Each row is a point. The points of each table are mixes of a few directions, plus a little noise. How many directions does each table use, and how many do they share? Where both have some left over, give the other angles between the two spaces (their principal angles), to ten degrees, smallest first.
(in the rows, 128 means zero)

First (5 x 2):
[[ 67 200]
 [143 112]
 [158  95]
 [147 110]
 [132 126]]
Second:
[[ 92 123]
 [124 128]
 [207 144]
 [ 89 120]]
Directions: first 1, second 1, shared 0; angles 60

First, 8 rows:
[[132  99 187 115  74 172]
 [122 147  97 158 134  72]
 [158 131 119 100 154  65]
 [179 112 155  75 129  51]
 [ 87 125 144 189  65 170]
 [ 97 138 108 148 145 202]
 [132 137 104 108 174 146]
 [119 138 108 133 149 145]]
Second:
[[148 158  61 103 221  71]
 [146 124 133  96 147 128]
 [109 116 159 157  70 157]
 [146 115 149  87 142 155]
 [120 149  90 159 141  79]
 [130 104 185 139  52 126]
 [ 91 149  83 161 160 184]
 [135 112 162 121  92 127]]
Directions: first 3, second 3, shared 3

First:
[[124 104  74 147 159 146 145 135 176]
 [180  65 133 177  96 164 138 150  89]
 [139 124 167 134 127  78  84 112  78]
 [ 87 198 148  68 128 116 134 117 144]
 [ 76 194 123  75 151 109 135 114 171]
 [ 95 182 133  81 112 155 161 132 155]
 [199  33 133 203 109 143 113 144  70]
 [ 83 172 105  95 171  99 125 111 179]
 [138 124 155 133 118 109 108 120  96]
 [161  79 116 164 116 161 139 147 118]]
Second:
[[ 81 143  59 119 207  95 123 108 219]
 [147 126 173 129  98 120 113 128  73]
 [118 132 119 125 144 114 122 121 143]
 [118 136 130 123 144  99 109 115 128]
 [133 139 189 123 123  57  71 102  61]
 [129 128 131 129 125 130 128 128 124]
 [167 106 151 140  63 200 167 160  91]
 [120 111  44 137 134 221 205 163 217]
 [114 133 109 125 151 114 125 121 155]
 [150 123 174 131  90 129 119 132  71]]
Directions: first 3, second 2, shared 2

First, 10 rows:
[[158 174 136 132 119 107 132 145 119 110 140 135]
 [145 216 157 104 135 114  53 103 104 113  87 170]
 [123  89 131 133 119 130 128 120 120 115 132 124]
 [149 154 114 140 122 114 173 166 138 130 157 115]
 [142  81 173 132  94 111  68  90  75  48 130 152]
 [110 111 104 129 142 144 159 138 152 163 130 111]
 [ 97  36 105 141 129 152 169 128 148 150 144  99]
 [151 236 126 114 145 114 119 146 136 146 111 143]
 [106 151  86 123 161 150 174 153 176 203 120 106]
 [103  32 142 133 115 142 105  91 110 102 125 127]]
Second (11 x 12):
[[159 189 107 149 129 102 147 145 148 132 146 132]
 [118 112  94 144 109 102  93  86 154 131 136 143]
 [156  88 125 188 163 148 172 121 135  93 146 101]
 [ 79 134 147  79 149 155   7  46 118 154  48 173]
 [143 107 155 143 142 140 142 134 105  96 128 119]
 [ 85  80 145  82 124 161 153 158 113 162 112 109]
 [135 165 109 140 151 130 147 138 153 152 130 122]
 [137 180 115 143 192 160 158 138 155 161 105 113]
 [125 120 124 100  57  83 125 156 114 124 162 139]
 [121  79 175 105 123 157 164 166  85 106 128 105]
 [150 153 114 133  68  66 100 125 125 101 164 154]]
Directions: first 3, second 5, shared 3

First (11 x 18):
[[191 148 102 123  86 118 175  70 160  43 164  96 114 189 110 114 168  77]
 [132 128 123 155  93 112  92  76 121  78 126 133  99 144 176  98 123 146]
 [115 141  54 186 111 129 104 126 139  71 159 124 128 164  55  95 179  86]
 [139 116 146  92 157 166 176 183 133 224  40 142 125  95 112 186 131 142]
 [115 122  70 114 106 108 160 147 100 107 197 110 128 150  65 117 168  71]
 [121 115 136 100 115 111 136 126  95 137 141 127 115 119 155 130 115 134]
 [124 152 224 112 196 120  97 138 147 122 199 122 200 107 164 130  62 145]
 [112 112 127 112 106 106 165 108 146 157 149 110 134 118 142 114 127 138]
 [166 127 153 124 130 157 103 124 107 132  26 158  84 123 177 161 114 159]
 [128 127 160 150 158 164 137 142 190 209  34 140 145  95 137 150 113 177]
 [ 69 119 114 142 148 117  64 173  65 130 171 147 138 104 115 114 112 129]]
Second:
[[111 113 116 131 126 125 135 148 116  98 132 117 136 107 132 137 124 130]
 [137 150 145 129 136 129 132  97 154 167 116 139 108 166 118  98 130 128]
 [118 126 132 159 174  99 120 218 123  84 197 147 114  68 108 116 131  80]
 [118 135 143 106 110 111 161  72 138 162  66 135 126 187 140 108 122 150]
 [133  94 110  77  66 118 135  99  70 112  66 128 182 124 168 196 129 152]
 [146 136 138 172 127 157  94 117 177 152 149  62 118 168 163 115  83 191]
 [163 153 187 173 155  68 104 160 181 174 152 115 110 188 183  87  67 162]
 [148 147 121  77 128 145 132  91  99 158 113 207 122 108  65 138 197  56]
 [131 110  90 102 121 159 112 154  75  85 155 154 149  46  90 181 175  77]
 [ 50 112 136 136 148  62 207 159 127  80  95 131 117 138 133  79 111 125]
 [154 131  91 148 116 235  74  94 148 137 166  73 124 110 108 154 138 155]]
Directions: first 6, second 5, shared 0; angles 40, 50, 50, 70, 80

First (10 x 24):
[[153 125 122 123 118 124 146 114 135 113 134 113 127 143 121  94 138  92
  163 106 122 110 141 138]
 [167 126  97 102  88 104 217 139 158 105 154 127  90 162 165  97 158  87
  152  81  79 133 111 162]
 [ 90 123 169 145 129 155  70 110 132 106 104 127 135  91  89 144 115 172
  118 125 149 106 117  80]
 [100 117 188 151 123 169  53  78 139  79  99 104 147  87  54 109 117 150
  157 101 158  66 134  68]
 [117 128  81 105 145 100 138 187 104 191 135 180 106 142 179 181 122 171
   67 186 127 201 102 126]
 [132 128 142 119  71 128 206 123 180  67 142 125  84 126 148 114 155 127
  136  51  70 112  84 137]
 [147 131  79 119 173 104 112 159  81 202 133 143 150 155 153 142 115 110
  111 201 157 174 161 152]
 [176 106  81 104 160 114  72 120  91 171 121 121 151 162  92  82 121  77
  182 168 180 120 178  99]
 [152 128 125 121 103 121 177 119 150  99 141 114 114 142 138  98 145  94
  154  88 101 113 127 151]
 [ 45 169 196 194 169 164  89 134 106 144 115 127 174  71 141 215  93 200
   39 177 139 149 127 164]]
Second (9 x 24):
[[171 119 129 111  81 126 189  99 169  68 141  98 109 152 116  61 159  62
  196  52  93  80 131 147]
 [146 120 108 128 137 118 104 112 124 126 126 114 127 118 115  95 128 128
  152 130 146 118 131  91]
 [147 107  68  83 105  92 157 169 139 147 138 170  69 145 166 133 146 159
  114 126 111 171  78  80]
 [ 87 136 169 111 105 154 162 159 136 139 126 170 130 157 128 193 133 124
   86 124  98 145 127 189]
 [167 145  68 168 160  82 144 112 120 126 150  82 116  81 193  79 124 161
  130 140 133 146 108  99]
 [105 140 146 143 140 139 122 135 117 140 126 131 144 121 135 159 118 138
  101 148 131 138 135 153]
 [112 125 166 152 167 160  26  91  97 136  99 103 183 111  57 119 100 119
  153 161 189  88 182 102]
 [ 77 115 133 117 170 142  23 161  80 195  96 178 151 120  96 200  96 187
   76 213 185 166 133  77]
 [136 145 163 134  82 140 223 117 168  78 149 104 123 149 145 114 152  73
  146  59  67 104 131 216]]
Directions: first 4, second 4, shared 3; angles 80
